Rows are points. A path goes straight from each point to the next, and from the last back to the first. The post is the endless flat space through its rows: a point in 2 columns, a line in 3, a plane in 4, and so on, so that a path can go around it. How many times does the path go around the post? Going back the other way cancels.

Post (1 x 2):
[[1.1 0.1]]
Path (17 x 2):
[[ 3.3 -2.2]
 [-0.6 -7.0]
 [-3.3 -0.2]
 [-1.4  4.6]
 [ 2.3  2.0]
 [ 2.4  5.9]
 [ 6.3  0.3]
 [ 1.4 -3.5]
 [-2.9 -1.4]
 [-2.1  1.8]
 [ 2.2  5.4]
 [ 3.2  0.2]
 [ 0.7 -5.8]
 [-4.3 -2.6]
 [-2.6 -1.3]
 [-0.4  7.1]
 [ 6.9  3.1]]
Times around: 3

Post (3 x 4):
[[ 7.3  2.7  2.1  2.3]
 [-2.8 -1.5  1.6 -0.4]
 [ 0.0 -0.7 -0.5 -1.1]]
Path (22 x 4):
[[ 3.5 -4.8 -4.6 -3.9]
 [-3.3 -5.3  5.1 -0.7]
 [-1.6 -3.4  6.5  0.0]
 [ 3.3 -2.7  0.9  3.1]
 [ 4.7  1.6 -2.7  0.5]
 [-0.2 -2.0  6.7  6.8]
 [10.1 -2.2  2.7  0.4]
 [ 6.8  1.1  2.8 -0.8]
 [ 2.4 -3.9  3.9  2.5]
 [ 4.6  1.8 -0.1  3.4]
 [ 0.4 -1.4  0.9  2.9]
 [-0.2 -0.5  2.0  2.6]
 [-2.2  1.9  0.2  1.6]
 [-4.1  0.6  7.5  0.2]
 [ 5.7 -0.4  5.6 -0.6]
 [ 0.7 -1.8  4.0  1.6]
 [-3.5 -1.5  2.6  3.7]
 [ 7.1  5.9 -6.5 -0.4]
 [-6.6  0.5  3.2  0.7]
 [ 0.8  4.3  4.1  4.8]
 [-6.4  2.3  3.1 -1.4]
 [ 3.7  0.8  1.5 -1.5]]
Times around: 2

Post (7 x 8):
[[ 3.4  2.8  6.8 -0.3  4.0 -0.4 -1.8  4.5]
 [-0.3 -3.6 -2.3  3.0 -1.7  0.5  2.1 -0.9]
 [ 0.2  1.7 -1.0  6.6  2.5  0.7 -0.5  2.4]
 [-1.6  1.9 -0.6  2.9 -0.1  2.6 -4.1  0.1]
 [ 3.7  5.3  1.6 -4.0  3.9 -2.0  0.7  5.5]
 [ 1.6 -3.6 -2.5  3.2  0.3  3.4  0.5  2.4]
 [-0.9 -1.6 -5.1 -2.9  2.8  0.4  1.1 -0.9]]
Path (24 x 8):
[[ -4.7  -7.4  -8.0   5.8   5.9   1.0   6.9  -1.4]
 [  6.2  -0.7   4.8  -7.8  -1.3   2.8   1.9   5.1]
 [  1.5  -0.4   0.1  -1.4  -2.2   1.5  -1.9  -2.7]
 [ -0.3  -0.4   1.2   5.2  -0.7  -0.5  -1.6  -0.6]
 [ -3.0   4.4   2.2   2.7  -1.7  -3.2  -7.3  -3.4]
 [ -1.5   0.4  -0.6   1.9   2.3  -3.4   0.1   1.7]
 [ -0.3  -1.1  -0.5  -9.0   4.4   5.4   0.6   2.7]
 [  3.1   3.3   2.5  -3.7  -0.2   5.3  -2.9   0.6]
 [  4.1   1.9  -2.3  -1.0   2.8   1.0  -1.5   1.0]
 [  4.1   3.3   6.1   3.5  -0.4   1.7  -0.2   2.8]
 [  3.6  -0.5  -0.8  -5.6   3.8   0.6  -1.7  -0.4]
 [  5.1  -4.6  -1.0  -6.1   9.1   0.7  -1.5   8.3]
 [  3.9  -6.7  -2.7   5.1   0.8   1.3   1.4   8.5]
 [ -2.9   0.9  -8.5   4.2   3.4   0.4   3.6   1.6]
 [ -1.5  -1.1  -2.7  -0.5   3.2  -1.4   3.4  -2.0]
 [ -1.2   9.6   2.7   2.9   2.2  -1.6  -4.9  -3.3]
 [  2.5  -5.2   1.2  -3.3   4.8   4.3  -5.0   2.1]
 [ -2.0  -1.6 -10.8   8.8   3.4  -3.5   7.0   1.6]
 [ -2.9   1.9   3.2  -3.8   2.0   1.2  -0.9   0.6]
 [ -1.4   0.6  -5.2   4.2   1.1  -0.2   6.1   3.0]
 [ -2.5   2.6  -0.7  -0.2  -1.4  -0.3   2.2  -4.5]
 [  1.0   2.8   5.0   8.8   5.9  -0.5  -3.6   0.8]
 [ -1.4  -3.3  -0.1   1.9   2.9   2.9  -7.3   1.5]
 [ -0.8   0.3  -4.8  -1.1   0.7   0.3   0.4   2.0]]
Times around: 4

Post (8 x 9):
[[-0.9  0.4 -0.9 -1.1 -2.1 -5.0  0.1  0.5  2.0]
 [-2.6 -2.2  3.3 -1.8  2.0 -4.7 -3.4  0.2 -1.5]
 [-2.8 -1.6 -0.5  1.2 -4.1  1.4  4.3  0.2 -4.6]
 [ 1.8  4.4  0.8  4.8  1.8  0.3  0.9 -3.3  0.3]
 [ 1.0  0.7  1.8  6.3  0.5  3.6 -2.2  1.3  3.8]
 [ 1.3  1.3  0.5  0.5  3.9  2.9 -1.3  2.3  0.2]
 [ 3.7  2.0  0.1  5.0  1.5  3.3 -5.4  2.2 -0.9]
 [-7.4 -0.6 -2.2 -3.5 -1.8 -3.2 -2.9 -1.6 -2.3]]
Path (25 x 9):
[[  2.8   1.9  -1.4   5.6  -4.3   2.2  -1.2  -4.2   0.6]
 [  5.2   0.6   4.5  -1.6   6.6   2.6   0.6   3.5  -5.3]
 [ -6.3   0.7  -0.3  -2.1   2.2   3.7   3.5   3.3   1.5]
 [  0.9  -0.8   0.8  -1.3   4.7   1.1   5.1   3.1   1.5]
 [ -4.4   2.6 -11.3  -8.1   0.9   2.0  -5.6  -1.5  -5.8]
 [  3.3   0.8   2.9   3.4  -1.8   0.5   2.2  -2.0  -5.2]
 [ -2.4   6.4   0.0   2.1  -0.1   1.2  -2.2  -0.7  -2.1]
 [ -6.8   0.9  -3.1   5.6  -4.9  -1.6  -0.4  -0.9  -1.8]
 [ -0.2   1.1  -0.2  -5.2   7.6  -1.6  -0.4  -0.5  -3.7]
 [ -0.8  -1.2  -7.0   6.3  -5.2   8.1  -7.3   0.2   1.6]
 [  0.4   3.0   2.1   5.3  11.2   4.8  -6.0   1.9   3.0]
 [ -4.5   2.7   6.7   5.9   5.5   0.9  -1.2  -1.4   5.4]
 [  0.4   3.2   0.2  -1.1  -0.8  -1.6  -1.6   0.6  -1.7]
 [ -3.0  -4.1   3.1   0.5   0.3   0.7  -1.1  -2.9  -4.2]
 [ -3.1  -3.7  -0.8   0.5   1.2  -1.4   3.9  -0.3   2.2]
 [  0.8   7.3  -3.3   5.5   1.8   0.6  -5.7  -0.9   0.2]
 [ -1.1   0.9   0.9   1.4  -2.0   1.5  -4.0   4.2   2.0]
 [ -4.6   1.8   1.8  -0.4   1.7   1.0  -0.8  -6.9  -2.5]
 [ -2.3  -3.1  -1.4   0.0   4.4   1.3 -10.6   0.0   1.2]
 [  3.9  -0.5   6.1   9.3   0.7  -4.5   2.5  -1.1  -2.8]
 [ -8.3   9.6  -2.5  -5.2   7.2   1.4   3.2  -3.8  -5.4]
 [  0.0   0.9   1.6  -2.4  -2.2  -5.4   4.5  -0.5  -1.0]
 [  4.2   1.4  -4.3  -4.7  -0.9   0.1  -0.5   1.0  -0.8]
 [  1.3  -0.1  -6.6   2.6   0.7   2.0  -4.3   6.4   8.4]
 [  2.0   4.0  -3.0   3.4   3.3  -1.1  -1.2  -4.2   4.3]]
Times around: 1
